Each row is a point. Two turns around zero, p and q, are shown by what they do to some points. Write where each new point lands after one turn and then the other. Backwards means that the second turn is done in reverse. Each puzzle has new turns, and all numbers are rounded.
In the rows, 128 means zero.

Turn p:
[108 168] => [96 97]
[124 106] => [150 131]
[197  74] => [160 210]
[103 157] => [107  96]
[109 136] => [126 107]
Turn q:
[143  89] => [160 101]
[ 84 116] => [95 96]
[157 180] => [128 188]
Where do these land?
q, then p: [ 81 182] => [124  57]
q, then p: [167 120] => [106 161]
q, then p: [147  78] => [149 177]
q, then p backwards: [117 133] => [131 140]

Turn p:
[143 113] => [138 147]
[128 193] => [ 66 108]
[113  78] => [180 129]
Turn q:
[102 121] => [140 104]
[108 200] => [62 94]
[142  86] => [166 150]
[160 105] => [144 164]
Where do these land?
p, then q: [92 91] => [141 178]
p, then q: [107 134] => [149 133]
q, then p: [185 159] => [94 73]

Turn p:
[163 134 114] => [159 146 142]
[153  92  69] => [156 113 194]
[116 188 162] => [137 136  59]
[101 108 193] => [ 63 149 103]
[106 118 103] => [125  96 141]
Turn q:
[164 176 119] => [126 135 188]
[ 91  97 150] => [111 122  78]
[182  85  81] => [207 102 139]
[101 129 112] => [130 155 112]
[101 152 179] => [ 66 126 121]
Where do these land?
p, then q: [113 138 147] => [141 150 121]
q, then p: [ 66  65 144] => [178  67 172]
q, then p: [179 147 124] => [ 94 170 124]
p, then q backwards: [154 163  97] => [147  99  87]

Turn p:
[141 146  86 150] => [140  98  92 149]
[173 129 103 145] => [154 102  92 111]
[115 103 120 100] => [105 110 154 117]
[125 126 140 161] => [158 139 133 142]
[ 86 137 191  84] => [ 82 191 168 122]
Turn q:
[172 136  80 140] => [111 137 126 192]
[142 113 116 104] => [138 103 135 147]
[ 78 125 110 144] => [126 129  77 107]
[167 130 124 156] => [ 95 143 147 153]
[107 100 143 107] => [139  94 127 103]
[101 165 195 117] => [160 161 156  66]
Where do these land?
p, then q: [112 150 141 144] => [117 160 123 134]
q, then p: [128 161  91 145] => [140 119  92 163]
q, then p: [133 157 113 143] => [131 135 101 151]
p, then q backwards: [152 151 136 119] => [100 136 122 147]
q, then p: [118 118 123  80] => [153 110 129  88]
p, then q: [126  31 163 136] => [148 107 222  94]

Turn p:
[138 160  83 120] => [135 125 130  72]
[114 130 185 140] => [104 151 148 173]
[ 88  91 109 166] => [102  67 118 146]
[141 103 162 159] => [104 139 102 167]
[160 157 101  54] => [196 159 141  80]
Turn q:
[ 96 161 104  89] => [152 133  73 151]
[123 114  77 135] => [122  89 125 164]
[141  95 147 179] => [ 85 121 173 110]
[128 110 112 132] => [123 105 132 133]
[156 160 112 192] => [ 98 157 173 176]
[100 116 138 118] => [118 120 103 109]
[153 140 206  53] => [197 171 118  52]
Where do these land?
p, then q: [158 157 129 225] => [103 110  31 158]
p, then q: [130 168 129 114] => [150 157 113 112]
p, then q: [ 91 111 149 116] => [ 97 135 157 107]
p, then q: [144 101 144  66] => [147 150 190 147]
q, then p: [117 103  88 120] => [128  97  95 147]

Turn p:
[191 104 165 138 143 160] => [ 81  97 180 139 161 115]
[ 93  99  80  83  73 152] => [198 122 112 173 138 180]
[158 108 112 176 102 134] => [ 95 150 117 156 173 133]
[108 166 127 135 143 134] => [126 149 130  96 105 140]
[123  91 139  83 153 178] => [148  63 159 120 138 158]
[144 146  98 150 145  93] => [129 163 111 105 147  96]
[123 171 165 103 152 109] => [129 128 152 101  75 100]
[ 90 173 161 106 142  84] => [139 135 117 104  54  99]
[122  95 105 177  98 107] => [109 145  74 158 159 131]
Turn q:
[ 45 225 139 103 109 130] => [ 32 117  89 108 142 205]
[ 72 125 114 131 125 113] => [ 89 140 160 139 123 155]
[179 120  63 156  99 131] => [136 140 102 192 110  71]
[122  97 169 147 115 146] => [170 116 147 137 145 158]
[143 118 136 139 140 159] => [155 138 122 128 155 122]
[160 111 156 118 136  99] => [161 110 134 101 100 117]
[154 143 105 154 150 126] => [135 165 103 131 117 106]
[149  85 142  76 150 118] => [145  97 166  88 131  90]
Where do these land?
p, then q: [198 176 145 148 139 198] => [133 113 127  60 165 210]
p, then q: [124 104 104 166 112 152] => [114 171 128 125 165 123]
q, then p: [ 94 130 140 125  92 103] => [108 107 121 150 128 171]
p, then q: [ 96 135  90 111  97  97] => [130 138  79 153 113  91]
q, then p: [152 148 151 120 169  86] => [181 138 154 163 115 122]
p, then q: [103 110 125 114 102 201] => [172 136 124 144 198 132]
p, then q: [152 120 131 108 116  92] => [142 139 126 129  82 130]
q, then p backwards: [106 101 137 131 196  94] => [145 203 121 119 155 145]

Turn p:
[128 109 124 128 181 144 112 150] => [120 144 153 104 156 120  95 102]
[128 150 131 134 126 103 114  73] => [109 157  99 127 107 109 167 132]
[161 131 111 128 114 127 126 132] => [150 126 113 119 119 150 133 114]
[114 119 117 153 125 114 165 167] => [149  99 110 150 157 119  96 138]
[141  95 150 135 132 126 117 162] => [124 112 135 115 114 132  80 119]
[113 141 136 139 113 135 167 130] => [149 122 128 156 135 121 129 161]
[105 115 113 150 130 141 105 137] => [110 129 136 155 138 127 115  99]
[144 145 142 130 132 139 107 174] => [120 135 132 120 136 172  93 132]
[130 145 132  31 109 105 117  73] => [102 108 142  71 104 131 218 152]
[116 132 127 152 117 146 149  83] => [146 149 132 163 113 100 153 133]
Turn q:
[ 89 152 125  92 134 149 129 135] => [ 83 157 106 132 144 123 139 118]
[111 146 136 122 155 179 134 150] => [125 163  92 135 170 133 122 115]
[131 100 135 133 113 122 125 131] => [128 104 134 130 126 129 109 141]
[136 125 119  81 142 146 126 149] => [112 135 122 137 166  93 142 136]
[116 129 113 141 123  93 139 146] => [125 108 131 150 111 149 152 132]
[135 137 170 100 121 140 144 138] => [116 161 148 150 145 119 105 141]
[183 144 115 186 131  94 129  53] => [195 127 174  71  72 141 141 113]
[114 114 139 128 134 115 102 120] => [117 109 131 129 119 120 112 104]
[173 141 124 173 100 105  99 112] => [180 119 133 119  69 116 122 136]
[122 102 120 153 143 101 130 144] => [141  88 131 143 130 150 135 118]
[ 97 118 112  98 111 165 151 130] => [ 85 138 106 110 157 136 129 156]
Where do these land?
p, then q: [154 128  96 123 127 154 128 118] => [147 156 152 103 135 124 124 138]
q, then p: [138 134 158 151 164  96 142  90] => [132 162 151 118  74 126 140 153]
q, then p: [126 110 120 104 115 114 134 165] => [127 116 120 145 145 108  89 122]
q, then p: [127 108 175  87  94 108 146  94] => [ 60 124 143 138 112 137 101 164]
p, then q: [147 149 100 142 150 148 142 145] => [163 153 130 115 143 108 140 108]
p, then q: [ 81 151  96 138 130 108 128 122] => [136 113 125 123 143 174 157 100]
p, then q backwards: [156 166 165 155 118 152 130 137] => [133 157 157 159  92 143 158 136]
q, then p backwards: [148  95 135 136  90 144  89 123] => [137  93 164 139 131  97 157 146]
p, then q backwards: [109 104 102 118 124 152 140 155] => [138  92 143 130 160 105 132 135]
q, then p: [ 94 136 133 127 168 104 102 130] => [131 144 127 149 110  83 159 121]

Turn p:
[178 120 136 127 113 127 136 150 169] => [150  99 111 108 119  86 122  97 111]
[ 52 114  83  60  80 100 148 120 161] => [157 141 111 214 130 110  70 196 113]
[143  53 166 151 111 119 176 134 114] => [112 105 125 171 155  76 171  88 162]
[112 145  84 147 149 186 108 156 183] => [201  90 110 104 113 177 134 149 118]
[126 146 153 114  97  94 118  31 103] => [ 80 186 169 116 106  78 120 176 153]
[123 124 169 108 160 121  98 127 138] => [137 148 143 100 176 126 111 121 133]
[139 177 168 147 205  72 151 140 115] => [ 93 177  86  84 143 158  98  71 169]
[142 204 105 162 105 175 126 104  63] => [ 96 145 174 111  40 180 158 127 117]
[ 92 120 119 136  63 123  96 115  93] => [ 92 102 181 164 117 130 117 171 127]
[162 123 104 136 175 117 112 136 148] => [130 120  82  83 144 135 139 127 112]
[140  80 121 122 151 173 140 194 121] => [160  94 115 153 165 151 169  84  95]
Turn q:
[181 113 113 174 101  67  98 150 189] => [101 110 130 130  71 175 216 117 106]
[118 130 121 109 149 160  93 116  69] => [164 122 104 101 169 105 114 144 167]
[134  83 125 123 148 157 163 140  92] => [ 88 145 104 121 136 103  98 121 170]
[128 185 170 109 136 153 153 166  57] => [174 182 148 132 112  81  89 173 168]
[158 107  97 182  49 120 170  92 158] => [105 106  79 140  54 122 134  71  73]
[141 144 182 132 152 120 162  80 191] => [112 163 180 152 149 109 149  81  71]
[120  71 104 121 100 114  54  87 146] => [128  43 115  84 149 152 159  94 125]
[116 170 104 108 162 159 122 112 119] => [166 156 109 132 174 139 109 140 121]
[118 112 126  73 141  96 162 161 116] => [112 132 160 158 125 156  93 124 180]
[ 88 142  97 185 113  80 126 173 101] => [124  88 102 177  89 130 140 198 132]
[107 151 168  90 155 182 106 132 169] => [136 161 176  81 177 137 106 143  97]
Where do these land?
p, then q: [174 183 131 100 140 105 130 136 125] => [200  99 124 123 138 131 110 120 138]
q, then p: [124 143 125 139 164 130 208  70 148] => [ 69 144 128  88 105 175 139 159 179]
q, then p backwards: [137  58 127  84  87 175  77 161  43] => [141 160 164 222 146  85 102 104 212]
p, then q: [170 105 159 140 138 123  78 136 120] => [118 119 165 146 174 121 106 108 163]
q, then p backwards: [128 121  81 137 169 112 192 139 168] => [ 93 132 104 105 143  91 159 149  59]
p, then q backwards: [ 95 168 162 130 151 104 119 151 163] => [120 126 106  60 121 160 138 132 106]
q, then p backwards: [111 115 174 100  97 139  98 120 154] => [155 144 159 135 108 151  73 140 133]
q, then p: [100 131 171 151  90  82 130 134 122] => [ 96  91 148 155 148  89 123 103 156]
p, then q backwards: [124 136  97 155  97 134 171 104 178] => [137 145 116 155  86 107 128 147  66]
q, then p: [142 175 102 166 170 164 168 136 132] => [102 127 109 113  75 196 109 122 116]
q, then p: [103  74  79 108 105 140  38 121  55] => [184 103  59 138 190  78 154 159  65]

Turn p:
[114 136 137 113 148 116 140 135  90] => [ 94 127 116 132 139 155 125 113 109]
[120 133 107 133 109 130 121 144 136] => [155 127 142 119 134 142 126 130 134]
[114  87 124 118 120 141 150 112 132] => [131 135 119  94 101 111 126 105 117]
[126 125 141 133 107 116 140 134 130] => [138 121 111 128 116 135 110 132 133]
[121 143 110 130 120 126 147 114 140] => [142 125 113 110 150 121 130 124 138]
[111 143 136 121 117 139 119 121 141] => [140 130 121 118 133 129 138 152 116]
[162 118 131 127 115 143  31 135 137] => [153 137 201 174 112 107 128 169 102]
[152 132 131 126 160 131 152 144 142] => [ 97 111 131 126 126 124 142 125 163]
[119 115 139 150 180 130 129 131 130] => [ 93 163 127 138 118 130 150 121 148]
[118 143 121 121 122  99 133 116 127] => [127 132 115 122 154 130 105 132 126]
[151 132 131 137 109 136 146 123 102] => [139 101 113 147 125 125 128 104 122]
Turn q:
[120 110 109 122 100 119 127 157 124] => [120 139 144  93 114 111 115 113 125]
[140 117 130 127 153 161 109  89 139] => [146  90 144 154 136 143 136 154 144]
[111 139  99 136  98 105 147 141 142] => [138 173 137 113 110 109 135 111 127]
[142 142 106 100  99  93 129 150 126] => [ 94 156 145 106 129 106 151 110 115]
[135 117 147 144 136 145 154  93 114] => [130 132 116 144 128 163 114 160 149]
[138 119 141 134 156 161 138 119 112] => [123 102 118 152 117 150 109 148 131]
[149 125 152 139 130 122 104 139 154] => [143 105 117 108 138 141 153 125 108]
[137 144 132 148 146 153 110 116 111] => [128  98 109 151 120 136 134 125 150]
[135 121 128 138 178 140 133 114 126] => [136 108 132 168 127 157 117 128 121]
[102 135 124 116 105 106 146 135 125] => [123 166 127 117 135 106 117 124 126]
[104 125 129 119 109  92 116 141 121] => [124 148 129 104 153 109 120 102 127]
[123 141 140 113 127 140 123 142 143] => [131 118 118 127 129 106 133 138 110]
Where do these land?
q, then p backwards: [139 133 143 143 117 137 155  99 141] => [102 146 148 148 125 131 115 142 147]
p, then q: [151  97 146 148 120 120 148 135  97] => [153 134 139 109 129 133 141 130 177]
p, then q: [127 148 130 154 134 128 112 164 103] => [152 111 104 136  95 142 124 147 137]
p, then q: [146 133 102 140 136 132 153 114 135] => [143 142 150 144 147 146 139 133 117]
q, then p backwards: [124 152 106 104 120 141 114 100 138] => [159 139 125 142 146 146 108 118 151]
q, then p: [136 140 138 106 141 130 112 142 146] => [111 135 120 132 121 138 114  97 125]
p, then q: [ 87 102 123 107 145 159 107 155 133] => [ 96 138  96 126 127  95 115 171 126]
q, then p backwards: [110 107 128 138 114 117  95 118 142] => [129 135  85 128 111 132 138 129 144]
q, then p: [135 152 129 128 152 113 142 129 106] => [147 155 114 130 145 133 147 115 130]
q, then p: [125 115 135 110 100 103 143 124 139] => [100 111 126 127 147 148 136 147 120]

Turn p:
[162 136 103 121  79 136 156 110  89 140 151] => [174  85 134 118 139 123 143 134 116 143 181]
[136 141 106 106 194 116 144 157 116  46 107] => [139 204 152 152 179 165 123 144 154 169 107]
[160 106 200 166 183 129 122 106 140 193 139] => [ 62 128 141  79  79  81 115 156  77 151 104]
[ 76 147 122  95 162 120 151 151 111  91 164] => [148 159 162 156 166 116 168  94 146 138  91]
[114 115 111 107  93 166 126 112  89 160  89] => [139  64 102 132 144 133 148 172 143 107 127]
[107 127 143 164 147 116 160 178 124  81 115] => [112 168 162 185 119 167 142 126 114 140 117]
[120  99 110  72  52 129 169  80 138 140 114] => [166  89 132 114 169 116 133 146 126  44 175]
[121 177  97 100  60 122 156  83 125 169  94] => [171 102  96 127 119  95 161 158 166  81 192]
[181 109 180 170 176 162  88 170 193 207 155] => [104 124 123  87  30  97  57 133  74 154  63]
[112 149 148 125 116 116  73 138 129  52 135] => [ 95 139 133 165 155 144  93  75 177 145 135]
[145 105 132 189 156 173 122  89 171 190 146] => [104 107 133  45  52 136 128 139 106 123 105]
[101 125  86 120 117  50  70 161 111  67 127] => [120 168  66 176 186 162 124  60 137 141 140]
Turn q:
[ 89 131 155  83 162 130 154  84  88 173  88] => [ 97 195 161 120  89  97  97 100  80 118 132]
[144 118 173  92 101  64  66 110  76 153 143] => [ 88 199 100 156 138 126 175 133 143  55 136]
[146 106  89 156 149 165 128 190 190 160  99] => [173 116 123 113 200 144  91 137 118 199 135]
[173  88 144 175 109 176 141 139 130 105 169] => [119  69 139  86 148 171 153 150 142 130 175]
[155  86  79  73  81 175 144 154 182  79 153] => [130  43  53 106 147 120  71 171 124 120 146]
[119 129 195 148 118  99 174  77 137  77 101] => [125  88 183 173  90 146 133  86  99  75 142]
[161 112  85 169 156  87 123 117 132 100 143] => [118 106 106 131 134 190 149 103 143 145  83]
[ 76 126 177 131 182  87 145 167  83 148  96] => [ 79 185 192 185 128 114 115 107 139 159 134]
[140 175 104  79  81  83 164 123 132 134 145] => [158 137  87 136  89 111  88 108 178  82 120]
[109 140 130 110 113 161 121 136 183 136 186] => [145  91 134  88 160  80 116 155 149 107 111]
[172 174 109 127 147 133  99 111 105  92 116] => [136 120  81 129 100 120 181  90 123 150 126]
[ 51 150  97 193 136 176  78 128  98 180  98] => [168 188 179 111 112 117 167 195  98 196  95]
Where do these land?
p, then q: [ 83 138  98 141  79  74 104  93 113 120 138] => [112  80 134  79  90 147 107 118 129 117  71]
q, then p: [124 129  82 164  98 112  69 136 168 127  77] => [155 131 114 126  94 166 124 193 105 191 131]
q, then p backwards: [139 167  63 162  62 149 108 137 117 105  62] => [168 168  55 149 111 136 155 192 104 173 105]
p, then q backwards: [ 88  93 172 103 162 195 174 201  94 208 165] => [ 23 159 111 161 150 138  83  69 189  64 121]
p, then q: [149 116  74 164  95 111  77 144 137 119  99] => [146 113  87  65 118 129 139 175 114 156 107]
p, then q: [139 125  91 149 125  86  96 141 107  57  74] => [158 113 148  57 132  98 148 142 132 190  91]
q, then p: [129 113 104 188 112 143 164 140 140 105  98] => [127  66 137 112 104 132  94 147  95 140 108]
p, then q: [ 84 147 195  87 139 116 106  68 145 105 139] => [114 109 168 186 140  98 117 100 112  93  59]
p, then q: [136 108 123 116 187 194 141 122  98 169 171] => [109 184 116 157 147 131  73 105  97 121 189]
q, then p: [133 202 179 101 170  77 144 103 142 125 162] => [ 72 178 144  96 147 124 132 126 153  76 197]
p, then q: [171  96 177 149 112 141 137 137  94 151 131] => [ 81 171 147 137 140 144 137 177 145 127 147]
q, then p: [132  89 157 153 144 190 155 177 124 148 192] => [126 140 151 126 143  66 107  99 102  98  44]
q, then p: [142 132 145  45 133 113 140 112 154 110 170] => [104 168 101 116 187 163 136  86 149 101 136]
q, then p: [143 137 132  70 174  90 174  79 158 144 117] => [ 76 119  97  95 178 133 136 122 194 124 164]

Turn p:
[110 153 129  86 164 123 144 109 128 117 136 120] => [133 129 137 127 159 149 136 140 107  95 136 168]
[101 123 112 102 162 120 136 132 112 136 120 158] => [166 112 136 161 147 146 122 142 117 124 138 144]
[131 126 143 147 112 110 122 119 127 129 136 148] => [120 132 140 142 108 125 117 115 152 126 121 128]
[124 135 135 101 133 157 124 125 130 130 127 133] => [130 125 124 123 130 135 135 145 108 139 114 153]
[114 134 103 105 124 131 149 116 113 144 125 139] => [139 124 142 146 122 124 123 152  98 119 145 135]
[121 139 116 140 151 147 127 128 114 136 138 132] => [135 129 148 125 145 140 127 153 129 136 124 118]
[140 109 154 145 114 114 108 126 136 132 133  93] => [111 148 114 118 122 110 156 105 156 134 129 121]
[123 141 113 150 103 120 113 135 142 136 107 129] => [134 131 138 127 106 124 128 103 114 129 116  97]
[155 122 151 149 115 130 140 140 130 130 111 122] => [129 115 112 104 108 107 126 125 151 126 122 117]
[120 105 128 148 122 132 128 119 147 106 128 113] => [106 139 100 134 128 137 134 125 136 121 121 106]
[148 125 119 124 155 130 131 136 142 145 151 144] => [144 145 130 125 154 117  98 137 134 138 124 138]
[153 127 118 139 102 130 111 132 117 111 113 122] => [117 125 122 107 100 136 124 113 127 146 143 112]
[123 125 143 128 107 122 132 149 128 112 138 112] => [101 108 120 127 133 115 137 110 132 130 130 127]
Turn q:
[114 120 115 138 136 114 125 134 144 150 124 142] => [120 131 146 121 137 126 122 122 146 139 108 109]
[140 130 111 123 140 120 128 115 103 108 111 130] => [126 109 112 131 127 118 130 107 116 138 119 154]
[150 139 140 139 128 144 144 121 148 117 129 132] => [125 124 141 115 131 134 147 121 124 109 155 133]
[117 125 151  99 140 123 134 135 116 225 135 122] => [103 147 134 127  99 176 105 166 184 173 124 120]
[111 139 129 114 125 122 124 124 143 102 127 133] => [128 128 109 122 139 103 123 123 126 118 139 115]
[114 130 115 131 145 120 137 149  97 113 123 129] => [146 121 105 135 153 136 126 119 126 141 108 140]
[123 129 112 121 137 141 104 126 132 110 135 122] => [130 134 117 143 124 114 121 114 130 103 119 130]
[163 135 144 139 110 127 128 147 146 134 122 123] => [127 149 160 130 132 135 134 127 114 133 158 135]
[125 133 128 136 107 127 122 117 127 126 121 124] => [117 123 133 129 128 120 123 140 110 125 128 127]
[120 136 127 137 146 115 113 121  86 121 143 133] => [137 102 113 158 137 120 132 138 140 137 110 147]
[113  98 150 125 146 124 132 134 136 126 116 122] => [152 117 126 124 117 141 114 116 132 138 133 100]
[131 133 111 130 116 124 135 115 132 131 148 109] => [110 139 122 136 120 126 152 136 118 123 119 122]
[133 129 137 143 113 159 132 131 144 105 114 130] => [137 125 140 112 136 133 122 124 104  95 144 129]
[139 115 121 116 103 132 133 122 138 124 144 143] => [134 144 134 108 112 108 141 140 123 122 127 132]
Where do these land?
q, then p: [130 125 114 119 112 136 131 152 126 119 117 143] => [145 126 144 116 124 143 121 122 124 131 134 151]
p, then q: [116 122 105 121 120 144 133 141 140 152 113 131] => [127 127 132 149 128 142 133 128 113 156 118 148]
q, then p: [122 121 142 120 123 192 130 114 133 121 169  74] => [ 65  90 118 102 123 150 106 134 103 141 135  92]
q, then p: [139 129 132 164 140 112 117 129 143 119 147 135] => [123 128 113 121 134 119 131 134 164  99 123 127]
q, then p backwards: [138 125 143 124 137 143 144 139 140 124 124 119] => [135 130 115 125 139 113 118 119 120 115 113 120]
p, then q backwards: [117 139 136 123 132 108 119 143 136 124 109 118] => [136 119 119 140 150 133 138 128 135 104 125 129]
q, then p: [121 114 135 126 116 116 116 125 131 131 133 125] => [126 126 133 120 125 114 139 113 134 131 134 121]
p, then q: [193 126 103 130 121 114 114 105  91 138 115 125] => [116 178 126 141 111 103 143 176 148 117 153 136]
p, then q: [122 140 132 124 135 109 131 138 114 129 159 136] => [143 107 140 134 127 124 128 127 152 124 139 110]
p, then q: [116 126 134 113 146 135 118 130 145 122 122 136] => [124 117 135 116 130 136 123 111 130 123 120 150]
p, then q: [117 132 115 119 127 106 164 113 131 119 138 128] => [155 114 120 149 145 108 137 126 123 112 123 125]
p, then q backwards: [113 152 131 147 127 124 115  94 115 128 115 139] => [144 104 129 147 130 151 126 127 139 155 144 117]
p, then q: [111 116 126 136 146 127 138 141 100 120 134 136] => [149 134 146 134 122 148 138 116 136 116 123 111]
p, then q backwards: [130 120 133 123 121 120 119 142 143 130 116 141] => [127 114 119 119 143 121 121 130 118 115 120 124]
p, then q backwards: [136 133 139 131 118 133 129 113 132 144 107 133] => [134 102 122 116 120 137 125 119 126 128 142 132]
